Rows are points. The points of each table are mixes of a few directions, plus a little noise. Count the directions of each table, and those that both share. Where both have some left over, give the other angles between the two spaces (their principal angles), to ten degrees, smallest first.

First, 5 rows:
[[ 29  35]
 [-14 -17]
 [ 48  59]
 [-44 -54]
 [-18 -22]]
Second (5 x 2):
[[-12  31]
 [ -5  13]
 [ 35 -92]
 [-20  51]
 [  3  -4]]
Directions: first 1, second 1, shared 0; angles 60

First:
[[ -1  25  -5  13]
 [  4 -67  -3 -26]
 [ -5  38  54 -14]
 [  9 -67 -94  23]
 [  0   6 -18  12]
 [ -7  65  66  -8]]
Second:
[[   0    0    4   -2]
 [  -3    5   69  -35]
 [  -4    5   72  -37]
 [   6   -8 -101   51]
 [   2   -3  -44   23]]
Directions: first 2, second 1, shared 1

First:
[[  5 -35 -16  11 -15  90 -26  83]
 [-59 -29  15 -60  18  45  22 -18]
 [ 63  58  26 -56 -38  28  77  13]
 [-32   1   6 -60  27 -19  22 -19]
 [ 15  -6 -10 -15  31 -59 -32 -20]
 [ 14  21 -20  87 -21 -29 -19  28]
 [ 17  11  13   3   1 -39   2 -54]
 [-59 -41 -35  43  41 -40 -65  19]
 [ 34  19  22  47 -44  22  18 -32]]
Second:
[[  -8  -45  -25   11   10   24    5   -4]
 [ -27   24   45   33   -9   15   -5    1]
 [  27  -44   -7  -43    2  -49    1   12]
 [  45  -22    7  -15   16  -27    1   20]
 [-119   99  -15   15  -63   45   -5  -60]
 [  -6  -77  -14  -35   -3  -33    0    1]
 [  90   63   13   35   45   26    3   32]]
Directions: first 5, second 4, shared 1; angles 50, 50, 80

First (8 x 9):
[[-21   8  -6   0  25   8  -4  37 -56]
 [ -2  27   7  41 -51 -22   2  -8  28]
 [ 13 -21   6 -20  -5  -1   2 -33  46]
 [-21  -8  -4 -20  39  13  -5  29 -50]
 [ 30  29 -20  30   5   9   5  23 -44]
 [-10 -31  16 -31  -6  -6  -2 -35  55]
 [ 37  -9 -25 -23  58  33   3  17 -54]
 [-27   5  26  22 -65 -34  -2 -31  74]]
Second:
[[  11    0   -1    1    1    3   -1   -5    2]
 [  14   -1   -9   -1    1    3    7   -6    5]
 [ -21  -13  -58  -19   -2    1   67    4   20]
 [  41   10   42   16    3    4  -53  -12  -11]
 [ -26  -14  -61  -20   -1    1   73    5   21]
 [  39    0  -14    0    3    9    9  -15   10]
 [ -44    0   16    0   -3  -10  -10   17  -13]
 [  33   23  104   33    2   -4 -121   -4  -36]
 [ -49   -7  -19  -10   -4   -8   29   16    1]]
Directions: first 3, second 2, shared 1; angles 80

First (9 x 12):
[[  35   16  -33   51   17   30   27  -43  -13  -55  -26    9]
 [ -11  -10   40 -109   57   29  -34   56   -7   23   24   31]
 [ -11  -23  -36   21  -48  -22  -29   -5  -29    2   -3    5]
 [  12   -8  -28   -3    7   20  -18   -7  -34  -25   -9   23]
 [ -17  -28  -33   -1  -45  -22  -42    7  -36   11    3   14]
 [  20   33   30   11   46   22   49  -14   38  -16   -5  -14]
 [ -24   20   73  -19    7  -31   36   24   72   54   22  -45]
 [  13   28   15   44    9   -2   49  -27   39  -11   -9  -28]
 [ -18  -27  -29    6  -49  -26  -38    6  -30   13    3    7]]
Second, 8 rows:
[[  2  -3  -6   3  -4   3  -5  -4  -8  -3  -5   4]
 [ 11  15 -45 -29  51 -17   0  39  18 -20  57 -25]
 [  0  -6  -1   7 -11   6  -6  -9 -12  -2 -13   9]
 [  5   9 -18 -14  27 -10   4  20  13  -6  29 -14]
 [ -5   5  15  -2   3  -3   9   3  14   9   3  -8]
 [ 14   2 -59 -18  33  -6 -15  26 -10 -28  39  -5]
 [-28  19 121   6 -21  -9  50 -12  68  66 -28 -28]
 [  2 -41  -6  49 -77  39 -39 -65 -85 -15 -84  68]]
Directions: first 3, second 2, shared 1; angles 70

First (8 x 18):
[[   3   -8    0   -4   -3    0    2    1    4    0   -2    6   -1    4
     5    3    0    7]
 [ -21   50  -12    3   -6    9  -10  -16  -30    0   -2   -8   -8  -20
   -22  -20    5  -32]
 [ -33   80   -9   30   13    7  -22  -16  -45    1    9  -43    1  -40
   -43  -34    1  -67]
 [   1   -2    9   24   22   -7   -5    8    4    0   11  -27   12   -6
    -6   -2   -7  -14]
 [  49 -121    8  -61  -34   -6   36   20   66   -1  -21   82   -8   66
    69   53    3  111]
 [ -19   42  -26  -44  -46   21    2  -28  -31    0  -22   45  -29   -4
    -6  -12   17    2]
 [   5  -10   15   36   33  -13   -6   15   10    0   17  -39   19   -7
    -6    0  -11  -16]
 [  14  -32   14   17   20  -11    2   16   21    0    9  -16   14    7
     9   11   -8    8]]
Second:
[[ 21 -36 -27 -53  13 -47   3  10   3 -23 -35  17 -14   1  -3 -72   2 -41]
 [ -4  17  16  19   8  24  20  20  -8   0  -7 -35  -7  20  -3  26  -2   4]
 [-12  37  32  21 -37  44  45 -11 -44  27  -9  12  12 -16  18  75 -10  63]
 [ 21 -20  17  34  63 -33  41  43 -27  -5 -17 -66   2 -21   0 -10 -20 -64]
 [ -7  -4  -9 -24   7  -8 -58  30  31  -6  32 -31  21  15 -29 -56   0  10]
 [-16  11 -16   5 -23  23 -34 -53  46  -9  12  44 -18  33  -1  19  24  12]
 [  5 -11 -30 -30  -3  10  18  -5  15 -21 -30  25 -66  44  12   4  28 -38]
 [-13   5 -15 -44 -33  14 -42  16   8  13  33  14   3   4  -5 -16   8  43]
 [ -2 -14  17  74  34 -27 -23 -12  -1  24  61 -20  35 -64   7  26 -13 -30]
 [  6  12  15  -4 -26  -3  30 -38 -21   1 -40  40  31 -17   3   4 -16  42]]
Directions: first 2, second 6, shared 1; angles 90

First, 10 rows:
[[ -18   -1  -68   18  -26   24   38  -16   18  -44    9   12  -17  -14
    43   27   -1   -1   -3   -9   13   21  -27    5]
 [  -3  -11   18  -12    6   18   19   -3    8  -10    5  -14  -11   18
     3   -2   -5   -1   -4    4   13   12   -8   -9]
 [ -12  -29    6  -23   -8   31   62    8   -1  -34   20   -9   -9   14
    20   -7   -1    6  -14   25   51   41  -33  -11]
 [   2  -34   74  -48   16   18   48   25  -14   -2   15  -21    3   34
   -13  -36    0   10  -14   40   53   35  -17  -16]
 [  -3  -13    2  -22  -15  -25   23   45  -55    8   14   28   36  -32
    -5  -34   17   16   -9   44   43   18  -15    8]
 [   8   50  -49   69   10   -5  -97  -65   58   12  -36  -16  -33    1
    -1   66  -18  -28   31  -87 -109  -69   47    3]
 [   5   -6   40  -16   18   20   14  -10   29   -1    0  -23  -13   38
    -5   -7   -8   -3   -5    2    8   11    0   -6]
 [  -1    6  -22   35   -8  -35  -81    3  -67   20  -10   -4    4  -56
   -26   31   -7   -9   32  -38  -55  -58   34  -22]
 [  23   26   37  -10   22  -25  -23    4   34   43  -19   14   22   27
   -22  -33    9    3  -10   12  -16  -12   20   27]
 [  -2   14  -39   11  -16  -22   -3   11   -9    4   -1   32   21  -27
     7   -6   12    6   -2    7   -1   -3   -3   21]]
Second (10 x 24):
[[ -27  -66   27   -9   -9   33   10   13  -98  -41   29  -59  -35  -26
    -9   34  -23   -6   23  -14   24    2  -12  -76]
 [   6   23  -32    4  -14  -37   -4   21   -7   21   -5   48   37  -28
     3  -23   20   11   -9   22    4   -1    0   35]
 [  21   42   -4   -3    9  -28   -2    1   60   34  -18   43   32   20
     0  -35   19    8  -19   20   -7    3    8   53]
 [  27   47    6  -11   14  -35   -1    6   68   45  -20   51   41   26
    -3  -50   22   12  -25   31   -2    6    9   64]
 [  16    8   45  -24   20   -5    9    7   30   23   -6    4   13   34
   -13  -34    6    6  -14   23   11   10    4   17]
 [  -7    2  -30   15  -11    0   -6   -5   -9  -10    0    4   -5  -18
     9   17   -1   -3    6  -12   -9   -6   -1   -2]
 [ -30  -74   29  -13  -14   30   12   23 -121  -41   33  -60  -30  -37
   -13   31  -23   -4   24   -8   32    3  -14  -82]
 [   8   25  -12   11    8    4   -7  -24   56    4  -13    6   -6   23
     9    4    0   -4   -4  -12  -20   -4    6   21]
 [ -28  -38  -25   26  -13   45   -6  -27  -41  -54   15  -56  -55  -19
    14   69  -28  -18   28  -50  -15  -12   -6  -62]
 [  14   32   -4    3   11   -7   -4  -15   61   17  -16   19    8   26
     4  -13    7    0  -11    2  -15    0    7   34]]
Directions: first 4, second 3, shared 3

First (8 x 32):
[[  7  10 -37 -20   0   6  56  -7  30   3   8  17 -13   1  35  10 -25  44
    0  -4 -16  34   4 -46 -52  -6  25 -52  39  -6 -29  59]
 [ -6  11  10  12   9 -14 -35  -1 -13  -3  -5  -5   6  -8 -24  -8  12   2
   18  22   1  -6   3  10  19  10 -12  32   0  -1  -4 -18]
 [ -2  11  18  22 -17  37   3  53   7   1 -19  30  22   2   4  -1  -1 -52
  -89 -28  -4  -7 -32  16  22 -13   8 -14 -30  14  38 -12]
 [  5 -24  25  12   8 -23 -23 -27  -5   7  46 -43  -9  11 -14  20  16 -15
   32  -3  21  -7  32  41   9  18  -4  -7  -7  -7   9 -22]
 [  4 -37  -9 -30   4  17  49  -7  -3 -10  -4  25   2  16  48   3 -18  28
   -3 -11  -8  -4 -31 -32  -9  -6  13   9 -20  -2 -15  24]
 [ -6   5  -8  -1   6 -32 -46 -16   2   1 -12 -37  -6   4 -57 -15  13 -21
   46 -13  20 -13  30  23  20  -7 -17  23   5  -4  12 -38]
 [ -2  16  22  28  21 -17 -42  13   8   2  11  -3  20   1 -32   5  13 -15
   -6   5   6   4   7  27  26  14   4  12  -5  -6   4 -17]
 [ -1   6 -20 -20 -31  26  39  -7 -25  -1 -23  16 -22 -25  41 -14 -11  32
    3  34 -23  -1 -15 -39 -34  -9 -15  -3  20  12 -14  24]]
Second, 11 rows:
[[ -93   15  -32  -47  -24   62   -6  -64  -41  -21   41   10  -19   24
   -19  -25  -26    6  -14   -2   10    1  -41    2   57   26   36  -13
    37  -14  -20   24]
 [  -5    0   -2   -2   -1    4    0   -4   -3   -1    2    1   -1    1
    -1   -2   -1    0   -1    0    2    0   -3    1    3    1    3   -1
     2   -1   -1    2]
 [ -22    3   -8  -11   -6   14   -2  -15   -9   -5   10    2   -5    6
    -5   -5   -6    2   -3    0    2    1   -9    0   14    7    8   -4
     9   -4   -4    5]
 [-121   19  -43  -61  -31   82   -9  -83  -55  -27   54   14  -24   31
   -24  -32  -34    9  -19   -2   14    1  -54    3   73   35   46  -17
    48  -18  -27   31]
 [  26   -4    8   13    7  -17    2   18   12    6  -11   -3    5   -6
     5    7    7   -2    4    1   -2    0   13    0  -15   -7  -10    4
   -10    3    5   -6]
 [  10   -2    3    4    3   -6    0    7    4    2   -4   -1    2   -2
     1    2    2   -1    1    1   -1    0    5    0   -7   -3   -3    1
    -4    2    2   -2]
 [  13   -2    5    6    3  -10    1    9    6    2   -5   -2    2   -4
     3    4    3   -1    2    0   -1    0    6    0   -8   -4   -5    2
    -6    3    3   -3]
 [ 106  -16   37   53   28  -71    8   74   47   24  -47  -13   22  -27
    22   29   30   -8   17    3  -12   -1   47   -3  -64  -30  -40   15
   -43   15   23  -28]
 [  16   -2    5    8    4  -10    1   10    7    3   -7   -1    3   -4
     3    3    4   -1    2    0   -2    0    7    0  -10   -5   -6    2
    -6    2    3   -4]
 [  19   -3    6   10    5  -13    1   13    9    4  -10   -3    4   -5
     4    5    5   -1    3    1   -2    0    9   -1  -12   -5   -7    2
    -7    3    4   -5]
 [  52   -9   18   26   13  -35    4   37   23   11  -23   -6   11  -13
    11   14   15   -3    8    1   -5   -1   23    0  -32  -14  -19    8
   -21    8   12  -13]]
Directions: first 6, second 1, shared 0; angles 80

First, 10 rows:
[[ 36  18  21  42  21 -29 -12 -10  59 -48  14  23  39  26 -21  -2   3  42
   -3  25 -29  -7  37   5  74  36  16  11 -10  41  38  13]
 [-29 -15 -16 -33 -16  23   9   8 -47  38 -11 -18 -31 -20  16   2  -2 -34
    3 -20  23   5 -29  -4 -58 -28 -13  -9   8 -32 -30 -10]
 [-32 -16 -18 -37 -18  25  10   9 -52  42 -12 -20 -34 -23  18   2  -3 -37
    3 -22  26   6 -32  -4 -65 -32 -14 -10   9 -36 -33 -11]
 [ 40  21  23  47  23 -32 -13 -11  66 -53  16  26  43  29 -23  -2   3  47
   -4  27 -32  -7  41   5  82  40  18  12 -11  45  42  14]
 [ 26  13  15  30  15 -21  -8  -7  42 -34  10  16  28  18 -15  -1   2  30
   -2  18 -21  -5  26   4  53  26  12   8  -7  29  27   9]
 [-34 -18 -20 -40 -20  27  11   9 -56  45 -13 -22 -37 -25  20   2  -3 -40
    3 -24  28   6 -35  -5 -70 -34 -16 -10   9 -39 -36 -12]
 [-21 -11 -12 -24 -12  16   7   6 -34  27  -8 -13 -22 -15  12   1  -2 -24
    2 -14  16   4 -21  -3 -42 -20  -9  -6   6 -23 -21  -7]
 [ 40  21  23  47  23 -32 -13 -11  66 -53  16  26  43  29 -23  -2   3  47
   -4  28 -32  -7  41   5  82  40  18  12 -11  45  42  14]
 [-32 -16 -18 -37 -18  25  10   9 -52  42 -12 -20 -34 -23  18   2  -2 -37
    3 -22  25   6 -32  -4 -64 -31 -14  -9   9 -35 -33 -11]
 [  5   2   3   5   2  -4  -1  -1   7  -6   2   3   5   3  -3   0   0   5
    0   3  -4  -1   5   1   9   5   2   1  -1   5   5   2]]
Second, 10 rows:
[[   9   -7    7   16   18  -15   -9   -1   43  -19   -9    5   13   47
   -24   10   21   41   -7   11  -26  -15  -14    4   34   20   35  -17
    -7   52   20   24]
 [  21   22   17   16   20  -21   -4  -15   36   -5   -8    5   14   22
   -13  -10   -1   36   -5    1  -32  -12    5    6   27   11   25   -8
    10   31   12   19]
 [  13   -2    7   18   12  -12   -8    0   34  -26    4    9   19   28
   -16    7   12   28   -3   15  -16   -6    5    3   36   21   17   -3
   -10   35   21   13]
 [  -9    0   -3  -13   -3    6    4    0  -13   18   -8   -7  -11   -5
     6   -3   -2   -6    1  -10    2   -1  -13    0  -21  -12    0   -6
     6   -8  -12   -1]
 [   8   10    2    5   -3   -3    2   -4   -5   -5   10    3    6  -18
     8   -9  -11  -10    3    0    6    7   20   -1    5   -2  -15   14
     0  -18    0  -10]
 [  43   56   33   29   26  -37   -1  -31   45   -9    0   15   26    0
    -6  -32  -21   40   -4   -1  -42   -8   39    8   43   10   15    8
    23   18   17   15]
 [  26   38   23   15   21  -28   -1  -24   31    4   -8    6   12    9
    -7  -22  -12   33   -3   -6  -36  -10   14    6   22    4   19   -5
    20   18    9   18]
 [ -27  -15  -17  -31  -16   23   10    9  -47   36  -11  -17  -30  -20
    17    3   -2  -34    4  -19   23    6  -26   -5  -57  -27  -13   -7
     7  -32  -29  -12]
 [  -8  -35  -16   13  -14   16   -7   22   -2  -42   26   10   13    0
    -3   27   16  -19    3   26   30   10   15   -6   25   22  -22   20
   -35   -4   17  -17]
 [ -75  -66  -57  -66  -58   72   17   41 -121   44    7  -31  -59  -62
    41   29    3 -106   13  -20   93   29  -44  -16 -114  -48  -62    9
   -19  -94  -55  -49]]
Directions: first 1, second 3, shared 1
